Every row gives one point. Each copy is the shape, with its points in the same order, turned, moved and blurred by noise. Some copies are also mirrored. Which?
In the rows, zero is written as 128.

Shape (8 x 2)
[[105 137]
 [ 99 162]
 [106 102]
 [160 104]
 [188 225]
 [ 99 106]
 [165 106]
 [126 103]]
Copy 1 (8 x 2)
[[105 134]
 [ 94 112]
 [112 167]
 [163 157]
 [172  31]
 [106 164]
 [170 152]
 [131 161]]
Copy 1 is: mirrored
Copy 2 (8 x 2)
[[153 161]
 [144 183]
 [169 130]
 [123 102]
 [ 36 191]
 [174 138]
 [115 101]
 [153 120]]
Copy 2 is: mirrored
Copy 3 (8 x 2)
[[119 156]
 [117 175]
 [113 126]
 [167 116]
 [211 228]
 [104 127]
 [168 114]
 [130 121]]
Copy 3 is: only turned

Shape (8 x 4)
[[135 174 142 185]
 [141  92 121 139]
 [123  82 127 158]
 [122 185 167 175]
 [133 148  57  86]
 [141  89 160 129]
 [101 180  88 100]
 [194 147  84  58]]
Copy 1 (8 x 4)
[[130 146 148 196]
 [157  86 119 128]
 [143  67 120 143]
 [114 148 173 188]
 [136 165  76  86]
 [153  76 162 122]
 [ 98 176 105 106]
 [196 176 117  58]]
Copy 1 is: only turned
Copy 2 (8 x 4)
[[139 187 147 167]
 [149  88 136 146]
 [129  84 153 166]
 [133 198 165 150]
 [131 126  46 116]
 [152  96 165 126]
 [103 167  74 111]
 [192 123  56  87]]
Copy 2 is: only turned
Copy 3 (8 x 4)
[[100 100 118 188]
 [134 145 135 112]
 [133 164 145 134]
 [ 88  84 149 192]
 [ 69 122  66  81]
 [139 125 174 110]
 [ 43 117  93 110]
 [116  84  67  47]]
Copy 3 is: mirrored
Copy 4 (8 x 4)
[[144 190 132 174]
 [139 108 134 123]
 [135  93 133 138]
 [132 204 150 172]
 [101 132  70  65]
 [140 109 169 117]
 [ 75 173  91  97]
 [143 154  97  13]]
Copy 4 is: only turned

Shape (11 x 8)
[[161 114 109  86 174 126 154 112]
 [101 160 118  51 136 172  83  92]
 [152 134 113 137 124 169 204 173]
 [  9 193 138 164  72 101  84 126]
 [149  92 113  85 126 123 141 190]
 [128 138 125  96 164 121 107 130]
 [161  84 154 126  93 142 169 130]
 [159 101 111 109 180 192  95 129]
 [155 167 159 112 140 136 132 167]
 [125 147 155 101 175 164 150 143]
 [100 192  89  98 107 101  27  92]]
Copy 1 (11 x 8)
[[154 104 125  94 151 117 149 108]
 [158 137 107 208 170  92 159  79]
 [124 132 128 110 107 166 213 180]
 [ 20 173 123 249  75  82 124 117]
 [156  73 132 123 126  91 157 184]
 [129 118 123 148 153  94 122 129]
 [157  88 154 120  71 146 169 133]
 [182  90 115 144 177 157 128 130]
 [155 158 155 138 129 110 156 163]
 [125 139 165 138 164 129 164 133]
 [135 158  60 220 113  52  96  92]]
Copy 1 is: mirrored
Copy 2 (11 x 8)
[[186 127 108  83 156 143 164  99]
 [129 157 118  52 106 201  96  86]
 [176 145 104 165 131 170 197 158]
 [ 17 146 118 158  84 131  57 137]
 [171  86 101 103 121 141 152 168]
 [154 136 121  86 148 143 109 115]
 [177  89 147 151  93 156 177 110]
 [203 118 109 105 165 211 107 101]
 [167 163 147 112 127 139 137 168]
 [145 158 145 108 166 168 155 144]
 [115 165  94  79  80 118  17 101]]
Copy 2 is: only turned

Shape (15 x 11)
[[120 104  81 128 136 109 133 159 210  95 102]
 [137 156 152  36 166 124 123  89 111 108 117]
 [139 115 139  95 161 146  51 142 110 109 141]
 [129 141  91 143 132 127 161 167 114  69 104]
 [102 154 148  92 153 122  82 136  72  91  79]
 [131  87 113  99  83 112 145 145 161 125 124]
 [138 100 159  91 167 130 102  41 104  95 142]
 [140 109  93 128 167 105 145 186 123 111 129]
 [176 150 132 194 140 156  76 104 119 166 155]
 [129 129  98  45 175 141  89 113 113 133  79]
 [153  90 117 190 162 168  93  83  98 175 131]
 [162 111 105 115 107  99 151 136 118  84 106]
 [ 65 151  94  99 126 101 153 147 109 137 121]
 [122 117 112 145 148  71 151 187 145 131  76]
 [185  94  83 213 136  87  67  52  99 153 167]]
Copy 1 (15 x 11)
[[110 115  68 141 171 113 122 160 192  75 109]
 [112 155 113  50 108  97 130 173 111 155 159]
 [149 114  95 101 112 140  56 166 114 119 166]
 [120 145  90 154 140 121 148 163 107  83  96]
 [ 98 149 123  92  99 104  59 181  75 135 111]
 [134  85 127  99 147 121 142 120 161  86 109]
 [117 114  80  93  52  84 118 138 117 170 184]
 [147 104  90 146 176 121 131 182 111  94 119]
 [183 133 103 174 129 149  72  82 118 165 171]
 [130 120  59  51 137 110  82 186 123 171 104]
 [170  79  78 178 113 135  86  95 111 190 148]
 [156 133 105 120 130  83 142 132 113  77 105]
 [ 72 112 117 107 184 120 133 137 101 122 108]
 [131 116 129 167 186  79 117 175 137 100  84]
 [184  88  67 178 137  61  76  43  99 150 187]]
Copy 1 is: mirrored
Copy 2 (15 x 11)
[[114  92  98 131 143  96 116 166 190  80  75]
 [145 169 131  33 159 138 114  93 129 107 133]
 [154 141 144 110 174 159  40 129 127 103 151]
 [142 152 127 156 142 117 150 172 116  69  95]
 [119 174 154  77 178 133  79 138  78  92  90]
 [131  86 130 107  86 115 118 154 153 114 114]
 [134 136 146  83 158 124  88  36 117  86 152]
 [165 120 124 145 172  91 133 177 132 112 123]
 [140 165 146 206 141 158  66  88 144 168 134]
 [158 134  87  52 178 142  78 114 108 120  90]
 [144 113 139 202 157 142  77  63  97 165 128]
 [164 127 130 120  98  93 125 145 114  84 106]
 [ 70 147 103  93 138 115 139 164 107 128 122]
 [126 120 151 133 154  61 123 187 141 136  73]
 [156 145 117 222 111  75  32  47 110 133 162]]
Copy 2 is: only turned
Copy 3 (15 x 11)
[[124  93  84 152 107 117 122 179 211  99 122]
 [150 165 130  86 116  96 169  66 136  93 115]
 [171 127  96 162 105 124 127  82 106  97 149]
 [141 127 115 130 122 135 135 207 131  64 101]
 [130 162 107 150  99 100 133 104  79  70  86]
 [131  69 127 111  76 102 138 164 159 133 125]
 [147  97 163 114 144 109 156  42 130  68 134]
 [166 109  90 157 142 104 162 190 136 104 121]
 [150 113 166 180 180 167  81 107 106 152 143]
 [147 141  59 104 121 112 146  67 136 107  87]
 [138  58 144 173 194 175 117  93  97 137 108]
 [163  94 136 102 108  98 123 170 138  88 100]
 [ 78 131  93 114 125  87 159 168 106 114 115]
 [134 111 104 172 122  81 142 200 153 121  69]
 [158  32 162 157 218 106  49 100 105 121 136]]
Copy 3 is: mirrored
Copy 4 (15 x 11)
[[132  92  64 138 120 104 130 158 203 105  97]
 [126 141 128   7 139 119 108 119 140 117 120]
 [123 108 125  87 155 143  48 158 115 116 117]
 [133 150  95 134 116 109 163 161 123  68 118]
 [ 90 149 127  61 151 108  94 148  95  85  75]
 [113  90 106 119  73 105 136 157 160 143 129]
 [132  80 157  49 138 128  92  69 125  99 124]
 [148 120  78 129 156  97 141 174 122 117 136]
 [148 152 151 173 157 160  74  89 119 160 115]
 [126 124  77  30 140 149 101 137 120 138  77]
 [138  95 146 166 165 176 108  76  91 165  88]
 [154 118 111 113  80  91 144 143 124 105 115]
 [ 62 151  69  96 130  95 157 134 127 129 124]
 [127 125  83 142 153  59 159 170 142 134  82]
 [175  92 111 189 129 105  64  30  76 155 117]]
Copy 4 is: only turned

Shape (16 x 12)
[[149  78  85 179 133 123 120 148 125 113 115  91]
 [139 104 144 142 140 141 107 110  93 193 109 149]
 [149 135 174 131 130 125 164 128  66 136 101 158]
 [136 169 116 137 160  73 134 143 135 118 195 140]
 [164 156 103 124  87  83 138 127 151 122 149  96]
 [110 123  79 133 127 136 130 127 125 145  77 143]
 [ 87  81 108 126 125 106 147 105 128 134 134  97]
 [138 161 167 116 126  64 160 188 181 113 175 118]
 [115  92  99 156 105 159 137 121 104 116 130 161]
 [ 89  99  99 183  77  96  95 132 117 130 118 122]
 [176 135 169  78 159  45 158 164 103 141 113 203]
 [148 186 177  66 170  82 168 205  55 159 134 167]
 [128 113 134 143 136 149 129 113 111 131  90 159]
 [120 130 120 122 123  97  84 125 140  74 142  94]
 [161 139 154  84 147  45 193 132  45 156 106 181]
 [127  70  84 117  81 128 106 128 123 127 149 119]]
Copy 1 (16 x 12)
[[134 101 103 209 132 132 105 169 123  83 125  87]
 [145 101 139 175 137 125 141 115 115 167  63 114]
 [140 130 167 149 112  79 173 143  97 107  60 140]
 [144 128 146 148 165  97 160 153 113 126 207 147]
 [131  98 144 143 100  84 118 161 150 112 185  95]
 [110 122  68 153 116 110 127 152 151 137  98 128]
 [ 79  71 105 163 146 118 138 125 125 106 137 106]
 [108 140 207 116 161 112 140 173 149 105 200 105]
 [120  90 105 174 110 153 140 146 124 101 103 154]
 [ 81 100 116 207 112 115  80 157 121 127 137 147]
 [145 124 180  85 177  52 156 205 128 131  93 150]
 [120 169 192  72 162  75 202 197  66 158 100 123]
 [141 123 108 161 126 129 132 127 134 114  75 142]
 [120 117 110 129 144 105  76 131 110  79 169 107]
 [130 100 162 100 148  21 199 185  98 133  76 145]
 [124  48 110 154 114 142  95 154 112 112 129 121]]
Copy 1 is: only turned
Copy 2 (16 x 12)
[[122  61 115 156 130 143  97 120 153 103 148 107]
 [119 124 139 152 147 158 110 107 106 185 125 161]
 [142 143 148 169 122 102 149 127  68 145 126 165]
 [100 161  74 152 166  57 109 165 124 142 163 115]
 [140 147  89 134  97  75 101 126 158 147 129  96]
 [102 115 112 144 120 154 128 144 148 143  79 151]
 [ 82  95 117 121 123 123 154 125 147 152 144 113]
 [130 145 138 131 151   7 107 189 147 151 147  83]
 [107 103 112 142 112 148 135 160 139 125 148 183]
 [ 67  83 113 125  89 119  72 121 142 114 128 148]
 [172 121 106 134 180  27 150 155  78 187  88 178]
 [144 163 132 150 173  66 130 204  14 171  95 134]
 [118 124 136 162 129 147 129 120 135 145 117 180]
 [106 135 119  98 144  86 106 113 157  83 138 114]
 [140 114  93 147 135  53 172 134  24 188  88 157]
 [120  89 105  82 106 142 120 137 152 141 157 133]]
Copy 2 is: only turned
Copy 3 (16 x 12)
[[167  95 147 152 169 162  92 158 106 149 118  75]
 [136 115 126 185 131 134 122 128 120 164  86 178]
 [185 147 124 155 112 128 160 148 119 104  96 166]
 [121 172  83 127 161  98 129 154 109 133 181 102]
 [165 151 156  95 128 105 110 133 125 162 174  96]
 [119 122 171 121 148 148  87 160 120 129  88 144]
 [110  90 157 123 149 136 159 130 121 151 112  94]
 [158 145  86 106 132  67 129 159 182 118 185  83]
 [130  98 163 151 132 175 123 171  97 113 132 139]
 [119 106 196 179 129 119  98 150 106 125 131  87]
 [190 140  86 121 159  34 148 174 118 103 121 194]
 [170 176  44 112  83  48 146 180 114 105  86 166]
 [148 115 142 156 141 157 121 137 121 108  99 165]
 [136 109 131 120 139 119  93  94 103 104 159  80]
 [192 163 113 115 135  53 193 171  87 115  86 187]
 [133  61 165 128 121 137 111 148  90 158 152 113]]
Copy 3 is: mirrored

Shape (15 x 12)
[[163 202  59  76  77 101 136 108 132  37  86 147]
 [127 122 170 126 101  40 165 138 130 164 103  73]
 [ 98 173 122  89  86 104 203 177 133 109 147 100]
 [127 103 113 182 114 141  87 107 141 133 172 160]
 [114 142 131 141 152 160 173  74 106 124 139 167]
 [195 179 111 150 126 116 171  98 154  69  69 112]
 [131  74 120  63  71 133  99 166 107 156 121  99]
 [192 120  82  83 144 174  89 129 201 183 107 149]
 [131  93  86 119 126 114 172 109 122  79 114  56]
 [110 199 111 115  95 125 118 102 131 149  69  92]
 [140 103 168  94 111 150 115 128 145 126 149 108]
 [222  91 137 128 123 141 113 129  99 176 158  56]
 [202 183 134 144 214 109 131 180 119 103 156 132]
 [ 95 111 122 167 202 221 182 142 149 139 115 113]
 [173 128 176 146 108 129 172 155 120 120 135 211]]
Copy 1 (15 x 12)
[[154 191  74  78 129 163  86 148 118  24 100 198]
 [166 190 135 128 124  60 129 158  60 167 146 124]
 [143 171  88 101  65 112 171 194 118 108 124 131]
 [136  76 127 138 129 118  81  93 160 145 168 166]
 [108  82 115 106 150 116 168  92 123 107 105 164]
 [174 193 117 133 185 135 135 111 125  48 106 145]
 [142 121 116  90 106 174  79 183  70 168 174 115]
 [161 110  91  91 211 188  68 150 167 176 104 117]
 [116 165  90 131 162 126 145 153  83  80 202 129]
 [105 201  99 118 126 144  97 111  96 135  84 136]
 [138 120 155  74 131 139 119 144 122 141 165 110]
 [205 126 101 103 159 147 116  87  92 166 205  70]
 [207 102  75 101 148  66 111 112 158  65 104  62]
 [ 80  76 114 176 178 135 182 133 150 119 113  69]
 [215  71 162 114 116 113 146 141 123 106  94 162]]
Copy 1 is: mirrored
Copy 2 (15 x 12)
[[238 153  44 111 100  79 105 165  70  54 126  66]
 [141 130 194 134 118  98 147 185 126 167 110  67]
 [135 164 111 129  90 105 150 213 105 109 189  80]
 [154  84 109 173  89 125  91  80 158 113 141 155]
 [124 157 110 145 132 138 154  71  91  98 133 127]
 [230 166 132 141 145 104 144 126 121  45 121  52]
 [150  80 114 105  66 180  95 200 118 150 114 107]
 [243 126  96  64  86 174 130 127 181 118 116 171]
 [153  92 106 121 166 149 131 153 124  93 147  39]
 [181 204 100 125 100 117  84 142 138 144 111  64]
 [146 115 158  93  87 156  93 142 123 106 146 119]
 [216  81 180 143 119 204 120 134 125 160 165 106]
 [226 161 158 163 190 128 125 170 103  89 176 189]
 [104 168 111 128 175 209 151 108 191  69 144 144]
 [159 143 159 165  72 123 173 143  87  60 123 173]]
Copy 2 is: only turned

Shape (16 x 12)
[[108 140 112 151 119 128 126 129 102 123 116 113]
 [138 147 131 123 127 106 108 137 104 127 120 116]
 [142 145  99 121 128 132 138 144 119 158 132 111]
 [116 131 136 122  34 133 118 129 114 118 131 158]
 [120 118 135 149 129 122 121 143 141 149 126 108]
 [115 148 130 140 138 105 166 140 110 143 135 116]
 [116 139 141 113  68 117 121 133 114 123  89 112]
 [136 147 138 123 126 114 178 126 141 110 121 205]
 [109  72  93 122  88 118 115 136 128 113 127 110]
 [119  91 134 129 133 135 127  92 127 122 138 168]
 [101 146 138 117 131 112 109 144 115 126 141 138]
 [103 143 145 110 140 126 127 147 107 142 126 124]
 [128 149 138 127 118  82 163 100 137 118 143 109]
 [115 146 133 133 138 136 114 146 132 112 136 118]
 [132  95 143 141 104 128 109 145 112 119 132 249]
 [104 110  70 139 121 108 123 114 152 159 120 114]]
Copy 1 (16 x 12)
[[117 132 135 120 135 156 131 146 109 107 167 117]
 [129 146 134 125 105 124 110 123 118 106 149 121]
 [121 155 166 138 141 141 104 129 110 128 139 142]
 [104  67 121 161 112 144 127 113  83  78 152 156]
 [121 144 139 147 137 127 138 140 110 115 116 107]
 [100 158 154 137 150 128 140 121 144 110 163 119]
 [145 114 134 141 121 151 136 104  82  73 152 126]
 [ 89 137  87 152 135 152 151  89 156 118 150 190]
 [124 100 134 113 159 118 133 160  82  88 116 153]
 [110  97  87 124 149 124 129 131 128 145 128 140]
 [104 123 144 120  97 125 147 120 121 120 147 126]
 [120 137 152 130 115 123 150 112 115 131 157 119]
 [115 126 144 129 156 144 121 103 170  77 137 121]
 [124 130 143 130 106 145 145 143 131 123 134 124]
 [ 67 103  46 160  97 105 139 120  98 132 141 187]
 [ 92 143 144 103 172 153 118 133  93 114  97 122]]
Copy 1 is: mirrored
Copy 2 (16 x 12)
[[104 136 107 125 124 118 144 140 107 104 125 106]
 [146 156 104 105 144 124 127 137 119 119 129 113]
 [122 136  97 119 124 120 137 149 165 125 114 117]
 [137 117 135 108  83 134  77  98 101  89 106 105]
 [117 120 135  98 135 123 131 167 137 125 141 122]
 [111 141 119  93 126 117 168 131 137 135 112 109]
 [150 125 122 104 119 100 104 133  97  88  99  95]
 [135 131 146 129  99 109 144  67 123 165 106 166]
 [109  79  89 102 127 116 102 123 123  86 159 120]
 [120 102 145 139 136 136 118  91 128 147 160 115]
 [142 138 128 106 139 155 147 122 121 108 129 129]
 [150 127 125 110 135 141 164 140 128 116 117 112]
 [111 154 135  76 146  93 139  98 148 116 124 109]
 [135 149 131 119 125 131 146 143 132 104 148 130]
 [146 104 132 136  83 182  94  75  84 172 138 161]
 [ 79  97 107 120 166 118 113 143 150 109 120 137]]
Copy 2 is: only turned
Copy 3 (16 x 12)
[[129 148 121 144 119  87 136 135 120 128 109 131]
 [115 131 119 124 138  92 113 153 122 132 139 116]
 [136 102 126 128 114 103 128 136 118 165 122 132]
 [ 97 165 146 114 103 105 162 129  92 121 166 182]
 [132 134 127 145 124 127 155 159 116 142 114 107]
 [127 113 106 131 108  89 158 127 132 140 121  98]
 [114 146 135  97 109  95 131 147  81 108 124 151]
 [108 122  90  95 117 136 171 124 181 109 153 153]
 [119 167 114 145 100 150 116 127  73 150 122 144]
 [114 159 133 133 152 160 152  98 144 130 134 129]
 [ 90 129 115 138 149  96 144 137 117 129 133 123]
 [108 106 118 138 149 103 146 136 109 116 122 116]
 [ 89 141 117  91  94 106 143 125 137 152 127  86]
 [ 96 123 128 154 129 109 135 151 135 125 122 119]
 [124 166  96 137 168 155 175 131 147 105 199 186]
 [128 148 108 131 120 134 138 137 107 197  81 140]]
Copy 3 is: mirrored
Copy 4 (16 x 12)
[[133 141  98 138 143 115 126 122 137 113 116 117]
 [107 136 122 125 116 125 134 117 129 127 138 117]
 [131 136 131 106 130 110 147 134  95 117 114 121]
 [184 129 118 158  82 125  87  94 129 128 123 150]
 [130 135 128 126 136 149 139 155 134 127 109 130]
 [107 140 140 147 142 125 138 121 113 107  87 111]
 [150 146 113 119  88 140 101 104 149 102 120 118]
 [102 121 157 153 146 129  57 101  86 116 103 165]
 [156  85  94 127 100 115 110 163 152 121 103 130]
 [134  75 123 146 158 146  92 124 122 148 119 137]
 [106 134 107 154 113 144 120 125 107 138 125 116]
 [109 133 109 135 123 156 135 115 102 121 113 113]
 [114 128 173 155 130 121 103 133 131 104 116  89]
 [117 138 109 147 134 141 129 144 113 111 143 129]
 [120  96 110 162 124 137  72  92 109 185 105 214]
 [146 126 117 104 142 107 105 178 127 144  92 104]]
Copy 4 is: mirrored
